Rows are points. Before rounding, the points of a table are all equally far from one centre. They may lie mostly on one side of it. Where is the centre, to within rounding?

Points (7 x 2)
-0.59	-0.02
-0.03	0.06
-0.50	0.24
-0.55	0.18
-0.46	-0.20
-0.22	-0.23
-0.57	0.12
Centre: -0.31	0.03

Points (13 x 8)
0.22	-0.27	0.25	-0.07	0.03	0.45	0.30	0.64
0.39	-0.51	0.42	0.16	0.14	0.45	0.26	0.29
-0.12	-0.06	0.25	0.14	0.38	0.25	0.21	0.38
0.02	-0.40	0.34	-0.23	-0.19	0.35	0.66	0.42
0.29	-0.07	0.47	0.14	0.56	-0.07	0.24	0.26
0.44	0.09	0.27	0.06	0.25	0.39	0.06	0.35
0.47	-0.04	0.45	0.08	-0.07	0.43	0.20	0.46
0.54	-0.37	0.26	0.07	-0.25	0.33	0.69	0.23
0.47	-0.21	0.41	-0.15	0.39	0.45	0.44	0.33
0.33	-0.24	0.34	-0.07	-0.07	0.46	0.68	0.47
0.45	-0.26	0.30	-0.23	0.37	0.41	0.50	0.40
0.26	-0.47	0.16	-0.21	-0.04	0.50	0.26	0.45
0.10	0.01	0.07	-0.17	0.21	0.31	0.75	0.41
Centre: 0.23	-0.18	0.25	-0.10	0.02	0.03	0.35	0.12

Points (18 x 12)
-0.29	0.33	-0.41	0.35	0.36	-0.69	-0.52	-0.34	0.11	-0.13	0.25	-0.53
-0.10	0.18	-0.77	0.20	0.48	-0.35	-0.56	-0.09	0.07	0.07	-0.05	-0.18
-0.09	0.45	-0.24	0.44	0.64	-0.17	-0.67	0.11	-0.05	-0.14	0.11	-0.19
-0.28	-0.14	-0.18	0.00	0.48	-0.42	-0.44	-0.12	0.05	0.28	0.37	-0.36
-0.11	0.25	-0.52	0.43	0.68	-0.32	-0.50	-0.40	-0.44	-0.13	-0.12	-0.24
-0.28	0.35	-0.28	0.49	0.42	-0.43	-0.76	-0.09	-0.30	-0.13	0.05	-0.46
-0.20	0.06	-0.41	0.25	0.37	-0.19	-0.63	-0.45	-0.08	-0.26	-0.21	-0.47
-0.03	0.21	-0.50	0.18	0.69	-0.58	-0.66	-0.05	0.12	-0.09	0.02	-0.45
-0.11	-0.04	-0.43	0.08	0.34	-0.42	-0.72	-0.17	-0.16	-0.12	0.16	-0.10
-0.13	-0.12	-0.26	0.51	0.53	-0.48	-0.55	-0.25	0.04	0.01	0.07	-0.38
0.11	-0.01	-0.50	0.07	0.40	-0.11	-0.62	-0.09	-0.06	-0.31	0.11	-0.30
-0.01	0.12	-0.34	0.19	0.24	-0.28	-0.66	-0.18	-0.24	-0.04	0.42	0.03
0.07	0.47	-0.24	0.34	0.35	-0.30	-0.59	0.09	-0.19	-0.40	-0.06	-0.11
-0.07	0.10	-0.37	0.37	0.02	-0.53	-0.57	-0.18	-0.26	-0.18	0.12	-0.12
-0.39	0.09	-0.45	0.30	0.38	-0.64	-0.44	-0.28	-0.27	-0.22	0.11	-0.41
-0.22	0.50	-0.54	0.11	0.59	-0.71	-0.34	-0.03	-0.30	0.05	0.16	-0.05
0.04	0.26	-0.68	0.07	0.35	0.08	-0.43	0.04	-0.27	-0.22	0.12	-0.31
-0.11	0.35	-0.13	0.32	0.25	-0.43	-0.62	0.09	-0.18	-0.37	0.10	-0.15
Centre: 0.01	0.36	-0.21	0.12	0.37	-0.29	-0.25	-0.23	-0.14	0.08	0.06	-0.39

Points (23 x 20)
-0.31	-0.09	0.02	0.04	0.23	0.75	0.91	0.16	0.33	0.17	-0.13	0.26	-0.11	-0.47	-0.38	0.46	0.20	-0.22	-0.04	0.02
0.09	0.04	-0.15	0.07	0.67	0.47	0.20	0.10	0.57	0.14	-0.54	0.22	-0.03	-0.40	-0.57	0.15	0.51	-0.18	0.76	0.39
-0.45	-0.26	0.10	0.09	0.51	0.90	0.00	0.16	0.10	0.15	0.19	0.56	-0.28	-0.15	-0.51	0.32	0.36	-0.20	0.14	0.35
0.20	-0.16	0.04	0.28	0.13	0.36	0.50	-0.07	0.17	0.51	-0.08	0.16	-0.62	-0.58	-0.49	0.43	0.49	-0.35	0.08	0.09
-0.01	-0.08	-0.01	0.25	0.26	0.78	0.33	0.55	0.66	0.00	-0.18	0.09	0.07	-0.18	-0.19	-0.22	0.50	-0.22	0.51	0.11
0.20	0.14	-0.24	-0.17	0.36	0.61	0.63	0.42	-0.33	0.27	-0.17	0.47	-0.21	-0.17	-0.01	0.47	0.30	0.03	0.76	-0.02
0.21	-0.21	-0.22	-0.16	0.52	0.65	0.28	0.17	0.48	0.17	-0.25	0.42	-0.07	0.00	-0.35	0.17	0.44	-0.63	0.36	-0.34
-0.05	-0.39	-0.02	0.36	0.56	0.47	0.25	0.50	0.51	0.04	0.00	0.55	0.22	-0.51	-0.42	0.09	0.40	-0.30	0.14	-0.04
-0.05	-0.06	0.13	0.13	-0.17	0.70	0.49	0.19	0.41	0.11	0.23	0.19	0.03	-0.20	-0.50	0.34	0.62	-0.62	0.34	0.05
0.26	0.00	-0.54	0.23	0.58	0.45	0.48	-0.04	0.23	0.07	0.14	0.44	-0.26	-0.36	0.18	0.02	0.03	-0.52	0.21	-0.04
0.10	-0.27	-0.30	0.17	0.24	0.68	0.36	0.40	0.58	-0.04	-0.39	-0.04	-0.26	-0.18	-0.25	0.22	0.21	-0.31	0.17	0.34
0.19	-0.20	-0.07	-0.09	0.00	0.97	0.57	0.40	0.50	0.47	0.03	0.22	0.07	-0.46	-0.29	0.18	0.60	-0.11	0.39	0.28
0.16	0.00	-0.48	0.13	0.29	0.71	0.09	-0.18	0.40	0.16	-0.18	-0.15	-0.09	-0.41	-0.13	0.19	0.26	-0.46	-0.03	-0.27
-0.11	-0.20	-0.07	0.27	0.07	0.66	0.40	0.25	0.53	0.11	-0.30	0.13	-0.14	-0.17	-0.47	0.31	0.06	-0.40	-0.12	0.31
0.26	-0.33	-0.21	0.13	0.32	0.93	0.10	0.08	0.28	0.51	-0.49	0.13	-0.09	-0.20	-0.18	0.20	0.38	-0.25	0.31	-0.15
-0.10	-0.29	-0.38	0.05	0.10	0.58	0.40	0.10	0.32	0.03	-0.28	0.67	-0.31	-0.55	-0.23	0.25	0.01	-0.55	0.38	-0.16
0.07	-0.17	-0.14	-0.02	0.18	0.58	0.26	0.17	0.13	0.10	0.07	0.56	-0.10	-0.49	0.36	-0.09	0.11	-0.76	0.46	0.23
0.22	-0.07	0.17	-0.02	0.07	0.52	0.65	-0.01	0.31	0.13	-0.19	0.23	0.10	0.41	-0.51	-0.03	0.12	-0.53	0.12	-0.04
0.00	0.14	-0.22	0.44	0.28	0.55	0.25	0.07	0.47	0.40	-0.24	0.22	-0.21	-0.32	-0.39	-0.27	0.29	-0.62	0.18	0.19
0.45	0.01	-0.03	0.13	0.27	0.86	0.22	0.36	0.41	0.17	0.16	0.39	0.00	-0.01	-0.17	0.24	0.30	-0.55	0.15	0.04
-0.15	-0.10	-0.37	0.04	0.30	0.72	0.56	0.32	0.29	0.21	0.04	0.21	0.16	-0.11	-0.28	0.42	0.13	-0.39	0.31	-0.39
0.23	0.19	-0.52	-0.04	-0.07	0.69	0.06	-0.17	0.73	0.57	-0.11	0.50	-0.25	-0.06	-0.31	-0.03	0.38	-0.15	0.34	-0.07
-0.11	-0.02	-0.16	0.53	0.27	0.93	0.18	0.10	0.05	0.16	-0.35	0.43	-0.15	-0.35	-0.38	0.19	0.62	-0.36	0.25	0.11
Centre: 0.00	-0.02	-0.05	-0.16	0.17	0.23	0.22	-0.05	0.11	0.10	-0.01	0.32	-0.01	-0.24	-0.20	0.04	0.37	0.07	0.25	0.13

Points (29 x 24)
0.00	-0.06	-0.13	-0.88	0.11	-0.16	-0.44	-0.19	0.38	-0.17	0.33	-0.12	-0.08	0.50	-0.43	-0.54	-0.15	0.35	-0.01	0.32	-0.10	-0.64	-0.09	0.27
0.03	-0.16	-0.02	-0.52	0.43	-0.26	-0.22	0.03	0.40	-0.45	0.30	-0.60	-0.08	0.04	0.12	-0.72	-0.27	-0.60	-0.11	0.02	0.37	-0.35	0.18	-0.13
-0.20	-0.20	-0.13	-0.37	0.15	-0.26	-0.15	0.56	0.69	-0.20	0.12	-0.06	-0.21	-0.25	0.21	-0.29	-0.10	-0.43	-0.10	-0.34	0.28	-0.63	-0.12	-0.12
0.02	-0.45	0.26	-0.71	0.27	0.28	-0.70	0.50	0.31	-0.21	-0.04	-0.36	-0.27	0.30	0.31	-0.66	-0.08	-0.22	-0.19	0.05	-0.04	-0.56	-0.37	-0.07
0.05	0.27	-0.01	-0.60	0.11	-0.10	0.24	0.60	0.27	-0.07	-0.07	-0.20	-0.12	0.00	-0.39	-0.46	-0.02	-0.03	0.34	0.39	0.43	-0.54	-0.27	0.50
0.23	-0.33	0.13	-0.71	0.50	-0.01	-0.66	0.30	0.72	-0.18	0.07	-0.27	-0.16	0.36	-0.20	-0.64	0.02	0.04	0.19	0.24	-0.10	-0.51	0.26	-0.28
-0.21	-0.13	0.24	-0.41	0.38	-0.09	-0.75	0.42	0.09	-0.03	0.32	-0.33	-0.64	0.17	0.00	-0.57	-0.11	0.21	0.16	-0.15	0.37	-0.55	0.11	0.10
0.00	-0.29	-0.27	-0.37	0.20	0.25	-0.53	0.05	0.10	-0.46	0.44	-0.11	-0.28	0.00	0.34	-0.33	-0.19	0.53	-0.09	-0.35	0.43	-0.29	0.23	-0.47
0.01	-0.16	-0.54	-0.28	0.12	-0.34	-0.33	0.05	0.47	-0.40	0.70	0.03	-0.08	0.58	-0.14	-0.66	-0.08	-0.10	-0.21	-0.08	0.50	-0.38	-0.04	-0.06
0.09	0.17	-0.02	-0.70	0.21	-0.06	-0.29	0.38	0.23	-0.12	0.12	-0.02	-0.13	0.16	0.14	-0.94	-0.33	0.54	-0.04	0.03	-0.02	-0.43	0.23	-0.36
0.27	0.18	0.41	-0.08	0.07	0.03	-0.55	0.42	0.25	-0.91	-0.05	-0.18	-0.14	0.18	0.02	-0.21	-0.15	0.24	-0.10	-0.04	0.35	-0.39	0.51	0.04
0.21	-0.32	0.02	-0.40	0.29	-0.08	-0.67	0.50	0.19	-0.10	0.23	-0.18	-0.44	0.46	0.10	-0.31	0.09	0.22	0.07	-0.28	0.47	-0.60	0.02	0.51
-0.11	0.04	0.16	-0.41	-0.08	-0.01	-0.20	0.50	0.49	0.00	0.05	-0.60	-0.49	0.03	0.04	-0.50	-0.11	0.19	0.29	-0.18	0.36	-0.81	-0.11	-0.19
0.50	0.07	0.21	-0.39	-0.17	-0.18	-0.50	-0.07	0.07	0.02	0.45	-0.78	-0.46	0.60	-0.24	-0.40	-0.30	0.14	-0.29	0.34	0.37	-0.41	-0.21	-0.38
-0.05	-0.13	-0.09	-0.53	0.40	-0.16	-0.31	0.29	0.19	-0.25	0.01	-0.82	-0.03	0.16	0.13	-0.35	-0.38	-0.20	0.06	0.35	0.63	-0.61	0.09	0.13
0.03	-0.13	0.07	-0.53	0.27	0.11	-0.76	0.41	0.82	-0.32	0.36	-0.46	-0.07	0.40	-0.14	-0.72	-0.34	0.13	-0.02	-0.06	0.45	-0.31	0.24	0.11
0.03	0.06	-0.35	-0.42	0.27	0.14	-0.77	0.30	0.35	-0.37	0.53	0.04	0.09	0.46	-0.13	-0.16	-0.51	-0.33	-0.07	-0.02	0.44	0.03	0.54	0.27
0.10	0.08	0.03	-0.44	-0.03	-0.47	-0.41	0.61	0.56	-0.32	0.25	-0.57	-0.32	0.38	-0.09	-0.64	-0.07	-0.34	0.10	0.10	-0.11	-0.31	0.44	0.01
-0.32	-0.25	0.18	-0.29	0.26	-0.22	-0.69	-0.07	0.11	-0.22	0.24	-0.26	-0.37	0.18	-0.50	-0.67	0.30	0.01	0.03	0.08	0.35	-0.44	0.57	-0.23
-0.16	-0.52	0.27	-0.65	-0.13	0.00	-0.45	0.09	0.30	-0.39	0.28	-0.44	-0.35	0.28	0.23	-0.65	-0.56	-0.01	-0.22	0.06	0.62	-0.20	-0.11	-0.27
0.02	-0.04	0.10	-0.40	0.29	-0.14	-0.38	0.12	0.73	-0.22	0.44	-0.28	0.04	0.24	-0.04	-0.71	0.26	-0.18	0.09	-0.05	0.47	-0.38	0.53	0.44
0.19	-0.17	0.05	-0.82	0.24	-0.08	-0.34	0.44	0.40	0.01	0.24	-0.11	-0.44	-0.05	-0.16	-0.59	-0.14	-0.45	0.26	-0.03	0.71	-0.38	0.03	-0.32
-0.29	0.04	0.34	-0.55	0.16	-0.18	-0.21	0.28	0.19	-0.06	0.58	0.07	-0.16	0.55	0.42	-0.28	0.06	0.11	-0.17	0.42	0.48	-0.54	0.08	-0.01
-0.15	0.18	-0.10	-0.73	0.39	0.01	-0.50	-0.01	0.52	-0.58	0.32	-0.25	-0.28	0.05	-0.30	-0.44	-0.21	-0.59	0.01	0.37	0.37	-0.26	0.03	0.08
0.43	0.12	-0.01	-0.48	0.37	-0.02	-0.36	0.18	0.53	-0.02	-0.04	-0.41	-0.50	0.30	-0.28	-0.58	-0.46	0.03	0.15	0.09	0.14	-0.66	0.22	0.02
0.06	-0.10	-0.30	-0.64	0.23	0.14	-0.60	-0.16	0.09	-0.29	-0.04	-0.14	-0.33	0.33	0.20	-0.86	-0.24	-0.10	0.00	-0.02	0.26	-0.64	-0.04	-0.19
0.03	0.33	0.02	-0.38	0.02	-0.23	-0.27	-0.05	0.29	-0.24	0.18	-0.42	-0.19	0.34	-0.51	-0.15	0.12	0.15	-0.21	0.05	0.37	-0.91	0.35	-0.03
0.27	-0.27	-0.39	-0.39	-0.22	-0.01	-0.23	0.10	0.42	-0.17	0.35	-0.44	-0.26	0.04	-0.34	-0.31	-0.32	0.04	0.30	-0.03	0.37	-0.82	0.29	-0.35
-0.23	-0.20	0.27	-0.23	0.67	0.13	-0.55	0.38	0.76	-0.11	0.07	-0.24	-0.28	-0.04	-0.17	-0.84	0.28	-0.30	0.01	-0.12	0.47	-0.12	0.13	-0.08
Centre: 0.11	-0.10	0.05	-0.15	-0.06	0.07	-0.33	0.14	0.16	0.01	0.10	-0.19	0.11	0.10	-0.14	-0.21	0.03	-0.01	-0.01	0.10	0.11	0.11	-0.15	-0.05

Points (30 x 24)
0.55	-0.21	0.14	-0.06	-0.16	0.28	0.33	0.27	0.56	0.10	0.42	-0.69	0.16	-0.29	0.34	0.12	-0.09	-0.36	0.54	-0.35	-0.56	-0.02	-0.33	0.06
0.18	-0.19	0.25	-0.32	0.12	0.44	0.41	-0.19	0.70	0.36	-0.05	-0.38	0.06	0.01	0.44	0.26	-0.13	-0.53	0.48	-0.15	-0.65	0.04	0.31	0.19
-0.06	-0.15	-0.07	-0.05	-0.10	0.09	0.51	-0.02	0.20	-0.32	-0.31	-0.42	0.64	0.14	0.35	-0.43	-0.06	-0.18	0.22	-0.12	-0.42	-0.19	0.07	0.33
0.26	-0.60	0.14	-0.11	0.04	-0.57	0.15	-0.22	0.35	0.15	-0.31	0.20	0.42	-0.34	0.38	0.22	-0.07	-0.38	0.79	0.06	-0.03	-0.11	0.32	-0.11
0.28	0.24	0.33	0.13	-0.08	0.14	0.32	0.05	0.75	-0.10	-0.46	-0.19	0.25	-0.14	0.47	-0.15	-0.89	0.01	0.64	0.06	-0.23	-0.02	0.22	-0.27
0.85	0.01	0.25	-0.36	0.00	0.01	0.15	0.24	0.43	-0.14	-0.12	-0.08	0.29	0.36	0.35	0.08	-0.04	-0.30	0.67	0.33	-0.59	-0.21	0.02	0.32
0.19	0.11	-0.12	0.16	0.25	-0.26	0.34	0.06	0.63	0.18	-0.04	-0.52	0.84	-0.10	0.37	-0.29	-0.42	-0.36	0.43	0.45	-0.29	0.08	0.11	0.49
0.16	0.20	0.29	0.06	-0.13	0.16	0.35	0.14	0.14	-0.10	-0.34	-0.26	0.18	-0.23	-0.34	-0.22	-0.44	-0.33	0.69	-0.19	-0.91	-0.11	0.31	-0.05
0.48	-0.17	0.44	-0.17	0.26	-0.12	0.70	0.19	0.72	0.25	-0.34	-0.47	0.63	-0.10	-0.05	-0.07	-0.26	-0.08	0.45	-0.23	-0.68	-0.22	0.55	-0.14
0.47	0.40	0.28	0.13	-0.11	-0.02	0.65	-0.13	0.42	-0.05	-0.46	-0.10	0.29	0.07	0.45	-0.27	-0.08	-0.40	0.60	-0.11	-0.45	0.05	0.36	0.18
0.60	-0.07	0.46	-0.28	-0.57	-0.30	0.34	-0.21	0.26	0.29	-0.01	-0.43	0.15	-0.10	0.13	-0.15	-0.23	0.54	0.17	0.48	-0.61	-0.20	0.12	0.26
0.50	-0.75	0.24	0.12	0.02	0.08	0.59	-0.02	0.52	0.07	-0.10	-0.58	0.19	-0.06	0.37	-0.17	-0.29	-0.27	0.21	-0.22	-0.36	-0.24	0.40	0.01
0.24	-0.12	0.44	-0.59	-0.19	-0.28	0.24	0.09	0.71	0.07	-0.22	-0.33	0.62	0.14	0.36	0.38	-0.47	-0.13	0.56	0.09	-0.48	-0.05	0.52	0.08
0.42	0.02	-0.09	-0.40	-0.23	0.02	0.26	0.21	0.07	-0.11	0.02	-0.73	0.54	0.02	-0.02	-0.54	-0.83	-0.07	0.20	0.30	-0.16	-0.06	0.35	-0.34
0.28	0.44	0.42	-0.20	-0.18	-0.08	0.49	-0.16	0.60	0.30	0.14	-0.42	0.10	-0.18	0.29	-0.20	-0.63	-0.27	0.44	0.44	-0.79	-0.21	0.62	-0.14
0.29	-0.13	0.35	-0.09	0.16	-0.39	0.47	0.02	0.27	0.15	-0.09	-0.48	0.17	0.04	0.41	0.25	-0.69	-0.10	0.25	-0.45	-0.48	-0.37	0.27	0.32
0.49	0.29	0.34	-0.17	0.26	-0.03	0.45	0.13	0.48	-0.33	-0.33	0.15	0.29	-0.25	0.66	-0.02	-0.41	0.09	0.16	0.23	-0.44	-0.48	0.17	0.01
0.08	0.06	-0.01	-0.48	0.29	0.34	0.51	-0.31	0.44	0.20	0.12	-0.23	0.44	-0.24	0.18	-0.29	-0.43	-0.55	0.53	-0.45	-0.34	-0.32	0.32	0.11
0.61	0.17	0.29	0.03	0.42	-0.35	0.57	0.00	0.23	0.15	0.08	-0.45	0.18	-0.02	0.80	-0.12	-0.35	-0.18	0.57	0.19	-0.28	0.14	-0.20	0.29
0.60	0.18	0.02	0.04	0.03	0.01	0.49	-0.27	0.53	-0.08	0.30	-0.40	0.35	-0.65	0.10	-0.34	-0.34	-0.25	0.42	0.23	-0.57	-0.30	-0.17	0.37
0.35	0.03	-0.26	-0.13	-0.18	-0.62	-0.07	0.08	0.82	0.47	0.28	0.13	0.58	0.36	0.24	0.24	-0.46	-0.67	0.52	0.23	-0.47	-0.36	0.18	-0.09
0.49	0.31	0.16	-0.01	0.13	-0.31	-0.19	0.07	0.41	0.13	0.25	-0.64	0.09	0.13	0.61	-0.20	-0.25	0.16	0.36	-0.45	-0.43	-0.38	0.24	0.08
0.03	-0.17	0.06	0.01	0.24	-0.35	0.17	-0.56	0.27	0.38	-0.08	-0.71	0.20	0.09	0.17	-0.14	-0.56	-0.21	0.91	0.06	-0.32	-0.08	0.05	0.07
0.63	-0.39	0.26	-0.07	0.22	0.19	0.41	-0.05	0.36	0.01	-0.15	-0.47	0.62	0.10	0.33	0.14	-0.30	-0.14	0.19	-0.15	-0.44	-0.33	0.39	0.23
0.44	-0.34	0.33	0.33	0.01	-0.16	0.30	0.11	0.03	-0.12	-0.26	-0.53	0.34	0.29	0.41	-0.29	-0.59	-0.39	0.20	0.01	-0.14	0.21	0.52	-0.16
0.51	-0.15	-0.07	0.05	-0.07	0.02	0.37	-0.15	0.28	0.23	-0.15	-0.34	0.10	0.10	0.36	-0.55	-0.14	-0.17	0.28	-0.09	-1.00	-0.45	-0.09	-0.17
0.85	0.10	0.24	0.12	0.39	-0.60	0.65	-0.26	0.11	-0.11	-0.15	-0.36	0.39	-0.04	0.19	0.22	-0.29	-0.47	0.49	0.06	-0.23	-0.19	0.04	-0.02
0.35	-0.27	-0.18	0.21	0.25	0.19	0.36	0.28	-0.10	-0.10	0.03	-0.28	0.45	0.10	0.31	-0.34	-0.49	-0.25	0.17	0.46	-0.66	-0.03	0.20	0.03
0.10	-0.18	-0.01	-0.09	-0.11	-0.46	0.87	0.07	0.40	0.02	-0.05	-0.48	0.53	-0.09	0.12	-0.12	-0.29	-0.05	0.71	0.03	-0.10	-0.53	0.41	0.21
0.10	0.16	0.13	0.03	0.11	-0.11	0.45	0.33	0.62	-0.15	-0.08	0.08	0.18	-0.30	0.61	0.09	-0.74	0.00	0.22	-0.06	-0.84	0.14	0.10	0.13
Centre: 0.13	0.05	0.28	-0.12	0.05	-0.20	0.22	0.10	0.49	0.24	0.20	-0.02	0.15	0.05	-0.17	-0.12	-0.12	-0.14	0.09	0.11	-0.07	0.04	-0.05	-0.22
